Each row is a point. Each copy is the shape, with its points in the same order, stretched, turned, moved and blurred by noise. Some copies are also mirrored. Which?
(in the rows, 128 means zero)

Shape, 5 rows:
[[114  90]
 [104 136]
 [186 141]
 [148 151]
 [107 147]]
Copy 1 (5 x 2):
[[140  84]
 [111 122]
 [184 156]
 [147 154]
 [110 133]]
Copy 1 is: only turned
Copy 2, 5 rows:
[[112  85]
 [ 96 128]
 [181 146]
 [136 154]
 [100 141]]
Copy 2 is: only turned
Copy 3 (5 x 2):
[[ 96 104]
 [138 116]
 [ 97 181]
 [132 159]
 [150 127]]
Copy 3 is: mirrored
Copy 4 (5 x 2):
[[120  83]
 [ 96 125]
 [177 158]
 [134 152]
 [ 91 140]]
Copy 4 is: only turned

Shape, 9 rows:
[[119 102 143 118]
 [100 110 108 157]
 [145 187  86  81]
 [105 119  80 124]
 [184 147 158 157]
 [116  85 136 139]
 [162 130 149 155]
 [134 168 129 110]
 [ 83 118 132 137]]
Copy 1, 9 rows:
[[108 113 138 109]
 [ 91 106 111 151]
 [170 174  80 130]
 [104 114  80 132]
 [168 132 175 168]
 [ 94  90 135 120]
 [145 119 161 156]
 [140 165 124 133]
 [ 74 124 124 129]]
Copy 1 is: only turned
Copy 2, 9 rows:
[[161 112 129 132]
 [139 122  96 164]
 [ 95 180  99  78]
 [128 124  73 132]
 [100 142 186 144]
 [156  96 125 150]
 [116 131 166 148]
 [127 168 130 110]
 [168 135 101 151]]
Copy 2 is: mirrored

Shape (9 x 6):
[[149  96 148 180 154 119]
 [125 120  93 111  94 128]
 [129 169 123 105 102 171]
 [155 121 133 117  90 154]
 [124 112  83 150 110 102]
 [144 153 148 139 100 116]
 [103  98 144 162 129 104]
 [135 122 154 159 179 181]
 [144  80 131 143 161  85]]
Copy 1 (9 x 6):
[[102  83 124 103 156 117]
 [158 108 126 152 101 124]
 [142 148 175 138 102 148]
 [161  97 170 139 116 137]
 [121 105 100 144 104 113]
 [118 122 170 102 106  91]
 [100  93 125 141 141 103]
 [ 93 125 151 106 177 164]
 [131  89 104 114 163  89]]
Copy 1 is: mirrored
Copy 2:
[[113  68 143 167 160 158]
 [156 146 115 109 102 156]
 [148 124 147  59  77 131]
 [170 115 151 105 100 172]
 [129 134  74 150 114 164]
 [148 117 161 138  89 134]
 [ 95 127 137 159 148 152]
 [ 85  61 151  98 164 150]
 [139 108 113 177 178 138]]
Copy 2 is: mirrored
Copy 3 (9 x 6):
[[152  61 153  94 144 125]
 [156 137 104 170 104 136]
 [122 169 132 127 111 156]
 [172 153 136 126 109 165]
 [152  93  94 154  96 112]
 [151 141 141  96  96 115]
 [152  92 163 135 115 101]
 [105 101 167 101 169 163]
 [177  78 123 135 146  96]]
Copy 3 is: mirrored
Copy 4 (9 x 6):
[[173 149 133 137 156 186]
 [120 107 104 149 117 113]
 [ 73 141 147 141 132 107]
 [102 126 138 170 116 150]
 [160 118  89 153 141 116]
 [136 144 165 165 130 123]
 [175 157 113 119 120 150]
 [109 166 140 100 168 186]
 [191 101 129 115 142 172]]
Copy 4 is: mirrored
